Every row gives one point. Examples show where two turns around zero, p and q, send a point. Write where each new point lands after one turn and then the other. Backwards means that the second turn is done in reverse. Each puzzle has new turns, and all numbers are rounded.
(in the rows, 128 means zero)

Turn p:
[176 139 130] => [176 137 133]
[116 167 177] => [117 150 187]
[113  83 102] => [112  94  89]
[107 123 103] => [107 131 103]
Turn q:
[108 165 141] => [104 160 147]
[ 87 137 145] => [ 85 131 141]
[155  88 149] => [155  85 142]
[162 122  78] => [168 136  83]
Where do these land?
q, then p backwards: [112 111 151] => [111 111 150]
q, then p: [138 118 116] => [140 126 114]
q, then p: [126  79 111] => [131  96  87]
q, then p: [146 115 143] => [145 109 136]
q, then p backwards: [118 217 119] => [112 215 112]

Turn p:
[ 96 128 173 155 110  89] => [113 129 177 164 115  89]
[124  92 110 143 163 148] => [112  91 123 124 161 156]
[125  97 102 119 128 102] => [114  90 111 120 113 117]
[121  94 118  78 141 164] => [119 110 130  79 114 176]
[ 87 144  87 135  98 168] => [ 75 164  98 139 120 158]
[115 134 154 109 127 176] => [127 157 155 113 127 170]
[201 151 156 123  93 103] => [208 142 119 148  98 105]
[122 133 122 159 139 150] => [117 135 124 147 158 143]
[161 180 130 132 152  51] => [167 136 114 120 146  38]
Turn q:
[136  99 102 168 123 133] => [125 108  90 164 126 120]
[142 181 138 100 102  98] => [154 174 149  95 102 109]
[ 88 104 111 144 124 131] => [ 87 111 100 126 128 129]
[118 103 104 150 166 110] => [119 106  99 133 169 108]
[154 169 115  62 110 126] => [179 156 140  76 106 151]
[147 126 147  88 109 106] => [154 118 157  99 104 118]
[111 113 178 184 162 192] => [ 78 122 160 203 161 162]
Where do these land?
q, then p: [146 180 133 125 169 191] => [153 179 135 126 194 161]
p, then q: [169 142 116 167  89 171] => [145 165  88 184 135 149]
q, then p backwards: [109 115 134  85 125 111] => [118 111 131  88 153 121]
p, then q: [174 131 115 164  96  83] => [154 121  83 162 118  77]
p, then q: [102 105 105 118 139 116] => [102 102 120 103 125 132]
q, then p: [ 76 141 135 127 123 144] => [ 86 157 144 111 124 135]
q, then p: [120  81 157 110 155  82] => [130  68 169 105 113 110]
